Every row gives one point. A path goes straight from each point to the next, and from the last back to the first. The post is the endless flat space through its rows: a point in 2 columns, a line in 3, a plane in 4, and so on, so that a path can go around it. How many times does the path go around the post? Going back the other way cancels.
In the rows, zero is written as 128.

Post (2 x 3):
array([[113, 146, 133],
       [111,  88,  85]])
Path (25 x 3):
array([[131, 130, 156],
       [ 93,  80, 110],
       [ 88, 174, 154],
       [ 98, 135,  90],
       [151, 159, 125],
       [133,  96, 100],
       [123, 151, 147],
       [113,  63, 111],
       [ 85,  84,  89],
       [ 85,  80,  66],
       [114, 104,  77],
       [140, 129, 112],
       [127, 101, 104],
       [112, 132, 138],
       [ 79, 122, 132],
       [106, 171, 144],
       [ 76, 135,  91],
       [ 82, 143, 133],
       [103, 136, 100],
       [134, 158, 125],
       [164, 119, 115],
       [116,  74, 118],
       [100, 135, 142],
       [131,  83, 110],
       [132, 103, 100]])
Times around: 3

Post (3 x 4):
array([[116, 156,  47, 125],
       [145, 116, 125, 113],
       [129, 107, 141, 133]])
Path (12 x 4):
array([[131, 105, 126,  60],
       [ 71, 151, 116, 152],
       [129, 172,  83, 157],
       [161, 118, 102, 129],
       [134,  99,  63, 122],
       [107, 118, 118, 120],
       [ 88, 134, 107, 128],
       [ 92,  93, 104, 142],
       [172, 107, 102, 110],
       [135, 150,  72, 139],
       [141, 165, 117, 103],
       [105, 155,  85, 100]])
Times around: 0

Post (7 x 8):
array([[123, 157, 139, 119, 130,  94, 152, 166],
       [130, 155, 121,  92, 138,  79, 131, 123],
       [219, 118, 128, 155, 104, 110, 105, 108],
       [ 74,  88, 144, 120, 180, 125, 137, 104],
       [168, 137, 104, 137, 103,  88, 152, 104],
       [202, 101, 113, 117, 107, 136, 130, 118],
       [ 82, 157, 134, 113, 166, 126, 135, 112]])
Path (28 x 8):
array([[103,  79, 138, 150, 173, 113, 125, 105],
       [118, 115, 107, 111, 127, 131, 135,  95],
       [104, 129, 132,  78, 106, 133, 160, 108],
       [140, 180, 153, 151, 118,  62, 187, 129],
       [147, 150, 100, 155, 153,  93, 144,  71],
       [141, 149,  80, 132, 118, 152, 145, 148],
       [181, 142, 115, 142,  85, 126, 110, 169],
       [143, 115, 113,  94, 137,  95,  92,  83],
       [157, 150,  99,  99, 117, 118, 112,  38],
       [158, 143, 147, 112, 123,  91, 144, 114],
       [139, 127, 113, 139, 126, 100, 175, 120],
       [110, 145,  93, 112, 164,  78, 110,  96],
       [136,  96, 116, 123, 123, 153,  83, 119],
       [107, 142, 116, 115,  97, 141, 205, 140],
       [129, 156, 141, 117, 137, 102, 163, 139],
       [161, 145, 130, 135, 165, 114, 150, 113],
       [154,  56, 104, 120, 135, 127, 125, 164],
       [191, 120, 120, 104, 101, 124,  86, 112],
       [166, 124, 145,  21,  98, 137, 125, 163],
       [120, 113, 105,  74, 154,  94, 162,  62],
       [172, 139, 143, 123, 162, 123, 102, 161],
       [141, 108, 111, 130, 131, 101, 145, 128],
       [154, 138, 111, 158, 141, 149,  95, 156],
       [113, 136, 116, 137, 112, 131, 109, 131],
       [ 96, 140, 135, 123,  80,  53, 197, 130],
       [153, 164, 159, 106, 141, 114, 125, 125],
       [169, 101,  91, 129, 145,  38, 164, 103],
       [115,  97, 122, 131, 157, 100, 161, 110]])
Times around: 5

Post (10 x 11):
array([[143, 156, 127, 123, 151, 160, 143, 119, 146, 154, 129],
       [124, 169, 111, 117, 138, 124,  79, 147, 146, 181, 124],
       [129,  97, 102, 143, 140, 132, 140, 130, 144, 107, 151],
       [100, 100, 124, 151, 121, 148, 151, 140,  74,  98,  97],
       [102, 128, 123, 140, 117, 113, 153, 119,  87, 172, 133],
       [133, 123, 115,  98, 138, 106, 115, 163, 128, 150, 108],
       [100, 120,  87, 129,  77,  80, 142, 167, 131, 110, 136],
       [123, 114, 137, 146, 130, 131, 157, 119, 148, 149,  93],
       [ 74,  95, 118, 125,  58, 119, 128, 130, 102, 168, 111],
       [169, 134, 119, 151, 142, 143, 118,  57, 176,  73, 122]])
Path (29 x 11):
array([[ 92, 135, 127, 160, 109, 120,  78,  75,  96,  78, 109],
       [ 72, 123, 103, 108,  70, 118, 154, 133,  87, 139, 106],
       [111, 162,  81, 116,  68,  71, 115, 131,  95, 198, 129],
       [151,  79, 124, 124, 118, 125, 138,  86,  98, 107, 126],
       [117,  88, 137, 135, 136, 141, 112, 130,  72,  90, 133],
       [ 93, 113, 136, 126, 128, 163, 124, 135, 134, 170, 126],
       [117, 186, 145, 178, 111,  86, 190, 143, 163, 143, 119],
       [127,  89, 143, 174,  99, 121, 153, 127, 118, 149,  89],
       [143, 166,  67, 129, 113,  67, 116, 145, 141, 152, 154],
       [108,  80, 113,  92, 151, 139, 100, 118, 132, 186, 106],
       [116, 157, 104, 134, 143, 103, 135, 150, 160, 141, 140],
       [113, 145, 122, 169, 104, 116, 157, 117, 112,  75, 144],
       [137, 114, 126, 156, 121, 133,  97, 139, 121, 108, 153],
       [ 35, 127, 124, 123,  95, 181, 124, 163,  72, 136, 149],
       [ 74,  63, 137,  88, 136, 169, 142, 135, 107, 192,  89],
       [163, 115, 107, 117, 156, 104, 128,  78, 121, 146, 117],
       [136, 138,  91, 156, 132,  75, 101, 158, 134, 166, 114],
       [109,  75, 127, 124, 113, 120, 153, 181,  86, 144, 149],
       [ 93,  83, 115, 138, 128, 108, 108, 185,  74,  66, 154],
       [ 99, 113, 131,  89, 122, 135, 114,  81, 121, 183, 129],
       [ 69, 104,  86, 104,  46,  80, 144, 128, 144, 190,  98],
       [115,  90,  95, 141,  84, 201, 133, 151, 168, 160, 117],
       [150,  99, 121, 134, 144, 128, 112, 139, 161, 109, 114],
       [101, 148, 159, 125, 124, 125, 137, 153, 154, 151, 101],
       [ 64,  89, 110, 150,  96, 145, 155, 145, 113,  71,  98],
       [115,  87, 108, 118, 118, 139, 156, 147, 131, 109,  95],
       [111,  99,  73, 161, 112, 103, 173, 155,  78, 115, 145],
       [143, 135, 122, 126, 112, 108,  84, 162,  76, 122,  94],
       [100,  82, 139, 145,  74, 119, 152, 107, 135, 106, 102]])
Times around: 3

Post (13 x 14):
array([[111, 104, 168, 132, 102, 108, 210, 101, 176, 103, 175, 135, 162,
         99],
       [159, 111, 157, 139, 187,  99, 130, 150, 100, 123, 142, 133, 127,
        166],
       [137, 111, 139, 148, 100, 102, 165, 130,  93, 114, 115, 135,  88,
        159],
       [ 88, 123, 135, 131,  90, 101, 107, 111, 138, 107, 114, 157, 132,
        114],
       [127,  91,  94, 176, 167, 133, 143, 169, 132, 175, 127, 105,  85,
        179],
       [163, 111,  88, 165,  88, 138, 113, 153, 104, 154, 107,  98, 140,
         89],
       [120, 113, 129, 183, 136, 144, 165, 123, 155, 105, 159, 101, 131,
        157],
       [166, 118,  94, 136, 130, 137,  66,  77, 140, 153, 145,  98, 134,
        124],
       [119, 112, 193, 143, 126, 154, 135, 105, 146, 165, 168,  96, 143,
        119],
       [138,  95, 129, 102, 105, 115, 169, 151, 108, 124, 113, 108, 141,
        168],
       [121, 165, 116, 122, 118, 162,  99, 121, 120, 138, 139, 142,  86,
        129],
       [ 77, 109, 143, 149, 120, 148, 143, 107, 183, 139, 112,  79, 117,
         80],
       [112, 175, 148, 143, 118, 138, 131, 117,  97, 139,  78, 204, 115,
        132]])
Path (30 x 14):
array([[113, 123, 155, 140,  99,  93, 102,  94,  88, 161,  81, 174, 161,
        114],
       [ 94, 145, 179, 162, 131, 136, 155, 128, 119, 199, 107, 112,  99,
        120],
       [184,  97,  90, 173, 103,  68, 121, 127, 109, 130,  81, 123, 105,
        117],
       [129, 142, 127, 168, 150, 143, 157, 151, 142, 155, 101, 196, 124,
        128],
       [152, 130, 133, 132, 110, 164, 205, 101, 136, 112, 166, 141, 145,
        149],
       [133, 114, 143, 128, 152, 125, 134,  99, 133, 126, 152, 145, 178,
        127],
       [101, 131, 180, 174, 131,  64, 122, 107, 106, 123, 119, 119, 106,
         73],
       [102, 125, 116, 116,  98, 143, 142, 115, 172, 157, 126,  87, 150,
        162],
       [197, 145, 161, 127, 138, 162, 152, 162,  79, 136, 142, 104,  91,
        160],
       [110, 119, 161, 164, 103, 125, 124,  77, 162, 136, 172,  81,  74,
        123],
       [108, 121, 121,  61, 161, 110, 162, 112, 161, 124, 173,  91,  54,
        155],
       [141, 120, 104, 161, 170, 147, 120, 186, 127, 119, 197, 103, 156,
        102],
       [172, 145,  99, 108, 141, 173, 181, 134, 114, 140, 157, 110, 130,
        156],
       [106, 134, 166, 127, 133, 123,  90, 121, 113, 164, 167, 100, 145,
        138],
       [140, 139, 116, 153, 116, 135, 181, 121, 150, 155,  87, 114, 158,
        125],
       [ 78,  80, 137, 173, 124, 103, 135, 133, 158, 154,  90, 156, 120,
        174],
       [145, 128, 142, 129, 182, 123, 164, 174, 147,  89, 136, 136, 107,
        144],
       [ 44, 135, 116, 169,  55, 147, 126, 171, 164, 160, 104, 153, 119,
        115],
       [168, 118, 111, 148, 131,  96, 191, 127, 111, 137, 150,  93, 138,
        149],
       [125, 157, 127, 143, 160, 148, 149, 121,  90, 114, 134, 150,  86,
        114],
       [137, 100, 129, 134,  88, 145,  98,  89, 110, 130, 128, 128, 145,
        115],
       [197, 150, 116, 119, 134, 166, 150, 127,  98, 124,  99, 169, 128,
        141],
       [183, 146, 149, 121, 150, 154,  66,  52, 130, 170, 103,  83,  84,
        125],
       [184, 112, 176, 168,  98,  70, 165, 134, 101, 101, 169, 114, 139,
         91],
       [111, 105, 149, 169, 156,  80,  95, 125, 181, 119, 132, 129, 121,
         96],
       [166, 142, 132, 156, 128, 105, 166, 120, 134, 115, 206,  87, 126,
        109],
       [135, 117,  96, 141, 123, 133, 138, 123, 108, 148, 143,  95,  92,
        145],
       [151, 104, 117, 186, 161, 115,  91, 116, 110, 167, 130, 172, 154,
        118],
       [123, 111, 156, 167,  81, 145,  69, 130,  90, 173, 113, 118,  80,
        105],
       [152, 130, 141, 178, 154, 151, 152, 105, 112, 116, 165, 151, 115,
        117]])
Times around: 0

Post (17 x 18):
array([[185, 124, 133, 121, 107, 119, 110, 146, 119, 105, 115, 127, 108,
         84, 102, 158, 134, 120],
       [109, 104, 153, 138, 147, 154, 161,  70, 141, 125, 145, 132, 122,
        131, 114, 104, 120, 143],
       [128, 111, 201, 141, 194, 144, 171, 115, 157, 116, 159,  90, 158,
        150, 115, 116,  95, 118],
       [104, 102, 118, 102,  89, 177,  66, 163, 115,  94,  91, 120, 130,
         94, 102, 112, 134, 136],
       [107,  94, 110, 130, 135, 107, 127, 136, 124, 152, 160, 107, 164,
        128, 120, 105, 147, 129],
       [ 98, 139, 185, 155, 141, 100, 130, 120, 108, 101,  95, 130, 154,
         98,  95, 155, 151, 162],
       [134, 151, 190, 114, 150, 138, 143, 112, 182, 100, 149,  99, 147,
        142, 117, 150, 155, 136],
       [136,  97, 175, 168, 158, 105, 110, 114, 113, 136, 146, 103, 136,
        152, 123, 184,  98, 140],
       [107,  95, 125, 125, 119, 134, 138, 131, 123,  92, 136,  97, 149,
        147, 112, 102, 168,  62],
       [142, 112, 117,  92, 120, 159, 145, 133,  83, 129, 122, 121, 111,
        157,  98, 122,  88, 119],
       [125, 143, 150, 128, 140, 194, 122, 180, 159, 162, 117, 110, 122,
        124, 105, 101, 156, 114],
       [139, 143, 102, 146, 157, 128, 148,  92, 140, 119, 123, 118, 137,
        131, 133, 130, 149, 135],
       [ 87, 107, 133,  68, 124, 145,  86, 185, 120,  97,  72, 153, 107,
        113, 106,  88, 174, 156],
       [136, 122, 124, 153, 147, 155, 120, 150, 131, 117, 116, 110, 126,
        104,  55, 145, 159, 126],
       [ 92, 116, 139, 136, 132, 141, 108, 139, 136, 117, 155,  99, 107,
         95, 124, 144, 110, 145],
       [121, 131, 101, 108,  70, 130, 146, 150, 173,  60, 124, 159, 115,
        137, 137, 135, 153, 168],
       [120, 144, 126, 103, 127, 156,  99, 118, 151,  90,  77, 176, 122,
         89,  80, 150, 148, 119]])
Path (30 x 18):
array([[143,  87,  87, 115,  97, 128, 106, 167, 177,  93, 157, 136, 125,
        111,  91, 125, 130, 109],
       [149, 157,  93,  85,  99, 144, 120,  87, 137, 140, 139, 127, 132,
        103, 101, 123, 149, 112],
       [ 91, 136, 108,  87, 110, 171, 100, 147, 144, 143, 163, 113, 153,
        124,  88, 121, 125, 135],
       [144, 146, 121, 137, 105, 141,  88, 157, 147, 100, 146, 131, 125,
         68, 129, 169, 136, 190],
       [116,  80,  80,  86, 109, 182, 156, 164,  93, 121,  68, 152, 161,
        140, 127,  74,  92, 134],
       [112, 102, 130, 130, 147, 161, 136, 132, 129, 148, 122, 115, 129,
        139,  71, 173, 109,  83],
       [112, 120, 143, 157,  98, 194, 169, 153, 139, 109, 131, 124, 138,
        149, 119, 127, 124, 185],
       [133, 115, 166, 102, 174,  97, 130, 117, 138,  53, 161, 135, 152,
         76, 112, 124, 125, 128],
       [173, 103, 173, 145, 145, 130,  74, 120, 117,  81,  89, 120, 135,
        133, 113, 112, 148, 133],
       [140, 102, 118, 134, 162, 128, 140, 104, 152, 180, 180, 138, 140,
        140, 122,  79, 149, 107],
       [139, 103, 157, 175, 108, 177, 117, 164, 123, 118, 110, 136, 136,
        149, 113, 132, 116, 135],
       [111, 105,  95, 100,  99, 177,  91, 179,  73, 152,  63, 168, 127,
         78,  71, 100, 130, 125],
       [126, 163, 150, 137, 120, 164, 116, 178, 110, 158, 112, 126, 157,
         76,  98, 131, 124, 135],
       [ 91, 146,  60,  69, 127, 111, 152, 109, 153,  77, 182, 162, 133,
        145,  98,  95, 146, 190],
       [ 94, 112, 101, 134,  49, 199,  62, 149, 185, 187, 130, 176, 156,
        106,  94,  73, 159, 132],
       [139, 112, 140, 170, 128,  91, 132, 120, 143, 138, 125, 114, 139,
        158, 138, 143, 162, 163],
       [105, 147, 150, 122, 140, 184, 137, 135, 148, 142, 100,  83, 140,
         88, 102, 100, 121, 145],
       [111, 115, 190, 156, 176, 167, 105, 150, 135, 151, 104, 120, 127,
        117,  97,  85, 124,  95],
       [139, 157, 165, 116, 138, 138,  98, 110, 101, 116,  91, 160, 121,
        119, 100, 141, 145, 140],
       [103, 146,  89, 115, 156, 171, 125, 128, 104, 106, 112, 133, 151,
        159,  64, 157, 119, 107],
       [139, 139, 185, 104, 191, 159, 100, 114,  75, 104,  76, 100,  97,
        123,  78, 209, 115, 107],
       [ 97,  67, 141, 147, 165,  76, 147, 123, 187,  88, 132, 133, 148,
        142, 145, 159, 202, 133],
       [125, 136, 185, 108,  88, 144, 136, 196, 154, 112, 169, 105, 149,
        113, 102, 157, 150, 112],
       [128, 106, 205, 122, 142,  85, 104, 123, 105,  78,  91, 158, 158,
        130, 113, 150, 158, 106],
       [146, 128, 156, 114,  87, 112, 105, 147, 163, 108, 142, 143,  76,
        149, 147, 130, 201,  98],
       [139, 111, 134, 162, 146, 164, 143, 103, 136,  79, 101,  87,  81,
        134, 135,  92, 164, 175],
       [126, 110, 105,  72, 100, 137, 127, 153,  68,  99,  81, 113, 131,
        160,  90, 176,  80, 133],
       [ 67, 106,  86,  80, 163, 136,  99, 124, 135,  40,  80, 147, 123,
        112, 120, 128, 157, 159],
       [129, 135, 165,  97, 100, 201,  95, 145, 123,  85, 111, 107, 112,
         68,  68, 119, 143, 144],
       [169, 149, 188, 161, 162, 144, 126,  80, 156, 136, 152,  90, 155,
        165, 126, 168, 122, 177]])
Times around: 1

Post (17 x 18):
array([[138, 158, 179, 110, 106, 108, 148, 166, 132, 154, 153, 159, 131,
         99, 101, 108, 152, 113],
       [127, 131, 184, 128, 105, 104, 144, 121, 110, 142, 188, 169, 106,
        123, 119,  63, 151,  91],
       [149, 107, 159, 139, 111, 151, 117, 125, 133, 123, 124, 167, 155,
        129,  74, 111, 137, 108],
       [110, 108,  81, 151, 153, 135,  99, 109, 159, 105, 125,  92, 144,
         74, 146, 179, 121, 177],
       [138,  89,  84, 156, 131, 150,  96, 148, 141, 115, 164,  98, 159,
        116, 134, 130, 140, 181],
       [129, 103, 109, 165, 143, 156, 138, 152, 165, 108, 142, 132, 164,
         94, 108, 118, 115, 127],
       [136, 100, 159, 149, 121, 173, 136, 169, 108, 100, 150, 201, 135,
         94,  94,  98, 110, 128],
       [ 90, 211, 157,  95, 139, 120, 146, 127,  99, 131, 141, 111, 123,
        209, 162, 127, 172, 126],
       [153, 105, 148, 108, 133, 115, 113, 176, 157, 119, 152, 180, 137,
        111, 127, 107, 117,  81],
       [151, 166, 123,  86, 106, 106, 181, 127,  97, 115, 145, 121, 102,
        131, 131,  84, 157, 145],
       [140, 102, 110, 162, 137, 126, 122, 173, 120, 130,  99, 131, 120,
         91, 106, 112, 130, 112],
       [118, 108, 130, 130, 144, 119, 125, 144, 116, 122, 118,  98, 155,
        112, 116, 101, 104, 152],
       [165, 149, 120, 178, 122, 147, 104, 142, 155,  93, 136,  95, 152,
        120, 127, 132, 125, 156],
       [ 82, 128,  74, 155, 101, 129, 109, 148, 134, 114, 112,  99, 143,
        119, 126, 149, 110, 155],
       [144, 133, 145, 137,  90, 119, 127, 148, 110, 103, 137, 171, 175,
         96, 122,  96, 158,  88],
       [ 98, 180, 134, 117, 146,  71, 159, 115, 123, 132, 145, 134, 127,
        208, 169, 149, 158, 171],
       [104, 188, 133,  99, 146,  83, 152, 130,  85, 111, 170, 126, 105,
        162, 105, 137, 154, 153]])
Path (20 x 18):
array([[ 94, 131, 104, 143, 135,  83, 152, 133, 127,  93, 157, 108, 149,
        151, 138, 156, 127, 118],
       [142, 162, 123, 105,  99, 144, 122, 160, 113, 110,  83, 132, 223,
        118, 115, 167, 117, 152],
       [142, 147, 106,  66, 148, 123, 166, 199, 104,  85, 121, 165, 145,
        105, 114, 167, 114, 173],
       [128, 161, 159, 100,  71, 162, 129, 162, 100,  97, 113, 167, 187,
        132, 167, 146, 176,  95],
       [159, 127, 123, 150, 110, 102, 133, 149,  99, 123, 116, 162, 131,
         95, 116, 156, 143, 139],
       [130, 102,  53, 108, 137, 145, 164, 167, 101, 100, 162, 161, 141,
         26,  89, 130, 100, 185],
       [165, 127, 169,  87, 145, 101, 129, 152, 141, 156, 140, 199, 138,
         98, 127,  93, 139, 167],
       [117, 205, 131, 142, 120, 180, 119, 183, 131, 117, 126, 156, 165,
        156,  83, 159, 133, 130],
       [136, 141,  54, 155, 104, 159, 136, 176, 127, 111,  97, 118, 145,
         84,  88, 157, 119, 104],
       [135,  91,  68, 130, 158, 112, 156, 116, 106, 102, 134,  59, 100,
        103, 121, 105, 126, 154],
       [155, 128, 138,  88,  96, 119, 114, 109, 157, 124, 150,  92, 105,
        106, 139, 151, 160, 189],
       [ 93, 170, 122, 146, 131, 126, 133, 137, 110, 103, 107,  50, 139,
        122, 122, 105, 147, 147],
       [153, 146,  96, 193,  99, 164,  81, 119, 167,  68, 136, 110, 127,
         86, 156, 166, 158, 141],
       [131, 123, 123, 141, 126, 126, 114, 219, 119,  80, 136, 141, 138,
        114, 107, 118, 146,  96],
       [ 89, 134, 200, 124, 101, 110, 128, 175,  76, 144, 152, 152, 141,
        162, 119,  77, 137,  85],
       [146, 158, 139, 124,  66, 148, 116, 132,  94, 105, 139, 144, 146,
        152, 160, 139, 138, 156],
       [223, 165, 124, 150, 113, 107, 132, 147,  91, 115, 143, 125, 119,
         97, 136,  80, 152, 173],
       [142, 107, 146, 132, 164,  73, 114, 150, 181, 174, 129, 183, 123,
        105, 125, 109, 110, 131],
       [136, 144, 158, 165, 143, 123,  94, 125, 116, 108,  62, 112, 161,
        101, 121, 113, 191,  86],
       [ 93, 110, 163, 120, 138, 100, 129, 199, 144, 119, 156, 152, 166,
         94, 110, 117, 157,  84]])
Times around: 1
